Each row is a point. Each copy is the shape, with its points in the same order, turned, moved and blurred by noise. Is it also mirrored, or only turned?
In the rows, 128 means zero.

Shape (8 x 3):
[[153  90 117]
 [173  93 175]
 [138 134  85]
 [ 74 156 185]
 [123 121 115]
 [147 142 230]
 [180 145 151]
 [ 97  81  90]]
Copy 1 (8 x 3):
[[153 149 190]
 [ 90 157 199]
 [179 151 137]
 [ 88  77 113]
 [153 129 152]
 [ 37 135 147]
 [108 181 146]
 [190 101 181]]
Copy 1 is: only turned
Copy 2 (8 x 3):
[[141 132 158]
 [171 180 140]
 [ 92 115 134]
 [173 119  40]
 [128 115 120]
 [201 193  73]
 [125 181 117]
 [136  71 148]]
Copy 2 is: mirrored

Shape (9 x 4):
[[ 40 184  87  81]
 [177 106 165  87]
 [138 133 132  93]
 [107 147  31 116]
 [ 92 108 154  68]
 [213 105 139 104]
 [136 117 153 104]
 [147 145 147 183]
 [165 171 135 144]]
Copy 1 (9 x 4):
[[137 165 102 243]
 [ 83  79 114  99]
 [105 119 120 134]
 [203 189 115 157]
 [108  85 128 178]
 [105  99  98  58]
 [101 110 127 126]
 [ 91 170 180 102]
 [ 84 189 131 103]]
Copy 1 is: only turned
Copy 2 (9 x 4):
[[198 155 115  42]
 [122  83 167 164]
 [138 119 149 130]
 [ 98 176 107  62]
 [174  73 119 120]
 [ 85 103 177 180]
 [145 106 141 152]
 [142 175 127 193]
 [136 177 167 168]]
Copy 2 is: mirrored
Copy 3 (9 x 4):
[[135 189 177  18]
 [190  84 115 145]
 [169 125 133 101]
 [ 86 107 193  60]
 [192 130 103  62]
 [177  73 126 179]
 [169 128 116 120]
 [100 152 114 168]
 [122 138 144 161]]
Copy 3 is: mirrored
Copy 4 (9 x 4):
[[187 183  61 103]
 [124  41 155 146]
 [138  92 135 130]
 [102 164  80 104]
 [183  78  93 153]
 [ 80  61 172 129]
 [144  87 133 154]
 [127 152 188 168]
 [125 140 188 117]]
Copy 4 is: mirrored

Shape (11 x 6):
[[104 123 163 169 153 110]
 [ 96  60 192 126 138  98]
 [175 165  93 134 119 168]
 [145  72 160 146 147 104]
 [209 159 172 136 101 152]
 [157 127 187 156  99 190]
 [164 168 130 103 175 140]
 [ 95 174  71  61 121  68]
 [134 136  64  70 151  77]
 [212 150 141 120 124 174]
 [119 101 191 123  98 185]]
Copy 1 (11 x 6):
[[104  79 109 189 130 128]
 [174  59 132 213 130  97]
 [105 162 130  89 151 142]
 [142  87 154 191 164 112]
 [113 182 177 150 114 141]
 [125 119 178 135  78 148]
 [138 162 100 149 164 174]
 [148 162  19 135 178  71]
 [155 151  58 137 218  95]
 [129 180 173 123 141 160]
 [165  94 157 140  73 131]]
Copy 1 is: mirrored
Copy 2 (11 x 6):
[[129 186 126 141 132 160]
 [142 185  66  97  96 163]
 [ 70  89 132 184 157 108]
 [119 181  74 149 101 136]
 [ 68 108  74 196 170 169]
 [ 41 129  97 145 140 192]
 [101 135 105 156 198  96]
 [208  74 134 132 158  80]
 [177 103 106 149 140  50]
 [ 51 102  76 185 172 126]
 [ 67 126  89  96 125 186]]
Copy 2 is: mirrored

Shape (13 x 9):
[[175  78  64 121  43  79 188 118 172]
 [ 99 153 129  78  74 168 174 149 131]
 [129 115 152 123 115  94 103  74 154]
 [ 88 138  46 125  73 192 141 136 161]
 [165 166 123 162 162 195  75  95 155]
 [177  75 126 159  78  96  78 168 150]
 [105 156 149 134 157 157 112  90 166]
 [122 124 115  99 149 122  95 150 107]
 [167 112  90 164 148  74 152 156  99]
 [191 129  44  40 150 124 150 119  76]
 [105 190  66  72 129  80 113  45  93]
 [105  76 149 108 116  85 161 104  81]
 [204 111 135 161 118 164 104 141 118]]
Copy 1 (13 x 9):
[[102  73 140  66 171  14  97 150 173]
 [111 166 123 138 135  75 202 128 149]
 [162 126 139 121 176 101  99 160  86]
 [149 106 177  68 147  86 221  98 146]
 [123 117 203 128 136 136 129  67  36]
 [111 106 143  58 112 108  55 158 117]
 [173 131 171 167 143 118 144 120  73]
 [157 143  99 107 142 137 110  98 133]
 [ 94  49  97 127 161 134  88 120 149]
 [107 157  89 100 205  91 107  18 161]
 [178 131  48 129 213  73 137  69  65]
 [131 131  96 134 215 128 113 180 141]
 [ 71 124 172  93 136 137  82 102 100]]
Copy 1 is: mirrored
Copy 2 (13 x 9):
[[ 67  77  84  97 243 204 135 127 186]
 [ 88 100  89 121 104 213 169 128 116]
 [144 101 126 102 175 105 129 118 112]
 [ 50  66 154 108 116 219 116 160 114]
 [167 137 191  86 102 157 107 185 158]
 [157  89 105 176 197 166  79 157 179]
 [136 135 149  91 109 143 105 130  98]
 [123 134 153 178 133 153 142 120 128]
 [ 73 168 116 170 175 134 117 137 178]
 [ 73 158 194 147 173 182 227 109 187]
 [ 61 129 178 121 171  98 230 165  90]
 [ 80 102  91 159 147 109 158  76 155]
 [165 131 127 141 137 161 112 158 216]]
Copy 2 is: mirrored
Copy 3 (13 x 9):
[[117  64  54 116 145  66 209  65 171]
 [141 107  81  27 101 130 150 147 143]
 [161  74 114 146 118 138 102 105 172]
 [123 118  56  59 148 135 145 105  62]
 [115 124 146 142  86 108  65 117  70]
 [142 143  61 181 146  59 132 129 174]
 [117  99 134 117 101 170  80 127 113]
 [145 160 146 101 138 128 119 124 157]
 [124 150 139 160 120 109 209 109 160]
 [130 136 204  46 146  64 173  63 154]
 [187 110 169  70 109 162 129  11 144]
 [191  82 143 114 144 140 178 144 189]
 [133 130 131 153  99  48 126 152 114]]
Copy 3 is: mirrored
